Rows are points. The window is the flat piece filled in between its corners: a triangle in 3 columns, a solid with four corners in 4, and so on. A path goes straight from each point to the next, and from the last back to the first. After which points does the path pass through the window?
(in the rows, 128 means zero)

Window (4 x 4):
[[ 90 134 102  88]
 [170 160  95 159]
 [125 114 142 179]
 [106 121 160 128]]
Path:
(1): [187 115 109 139]
(2): [134 194  94 172]
(3): [ 89 174 115 110]
(4): [140 100 128 120]
(5): [168  99 128 150]
(6): [111 170 139 155]
(7): [ 97 157  99 150]
(8): [129 123 112 122]
Through the window after points: 1

Window (6 x 6):
[[131  97 124 120 159 146]
 [156 144 106  78 116  98]
 [159 156  80  85  94 142]
 [176 137 151 117  99 153]
 [ 96 154 154 208 154 155]
 [167 169 127 203 139 149]]
Path:
(1): [169 154 108 147 102 128]
(2): [138  84 114 138 108 141]
(3): [137 137 115  96 140 144]
(4): [137 175 134 158 151 174]
(5): [155  87 143 183 121 129]
(6): [150 135 124 135  95 143]
(7): [167 147 129 101 123 151]
(8): [164 172 123 105 162 138]
(9): [150 122 136 182  78 136]
(10): [166 114 146 158  66 112]
(11): [123 133 120 113 162 157]
(12): [165 161 120 137 153 151]
Through the window after points: 6, 8

Window (8 x 8):
[[134  92 118 103 152 113  93 157]
 [100 136 170 141 113  92  87 132]
 [109 200 121 104 133 138  96  57]
 [138  75 114 153 124  90 100 130]
 [153 148 130  95 144 150 167  96]
 [120 116 125 178 143 116 140 192]
 [105 202 109 114  75 117 150 101]
 [118 150 143 162  92 162 121 166]]
Path:
(1): [139 159 129 141 102 119  88 130]
(2): [ 96  94 131  70 178 151 162 101]
(3): [ 82  77 149 163 128  95 118 157]
(4): [130 152 119 149 123 119 105 139]
(5): [186 142 129 132 180  93 115 138]
(6): [102 111 130 129 109 140 111 123]
(7): [ 98 133 124 125  99 126 123 141]
(8): [157 172 156 181 144  75  53  97]
(9): [175 153 142 105 134 133 148 116]
(10): [117 129 118 114 141 138 142 118]
(11): [ 89  61 124 112 114 147 131 167]
(12): [161 176 129 162 129  93 115 143]
Through the window after points: 9

Window (9 x 9):
[[ 94  72 130  99  88 125 129 168 129]
 [105 164 133 179 106 113 125 109  47]
 [ 97 124 210 142 141 134 108 184  96]
 [ 68 106 145 151 104 170 125 175 116]
 [144  97  96 153 141 160 156 162 123]
 [ 98 114 115 184 154 115 162 106 136]
 [159 115 153 141  83 128  99 160 136]
 [123 115 136  80  94 185  93 155 142]
 [111 161  63 156 112 115 116 131 103]]
Path:
(1): [111 146 136 114 106 134 129 138 114]
(2): [117 113 141 143 101 146  90 154 115]
(3): [136  99 124 130 151 145  76 181  56]
(4): [109 140 112 126  91 149 125 131 140]
(5): [115 146 139 145 101 133 187 112 127]
(6): [115 116 118 168 146 141  89 165  94]
(7): [124 109 114 173 112 124 106 117 106]
(8): [114 191 142 115  95 128 134 185  94]
Through the window after points: 3, 7
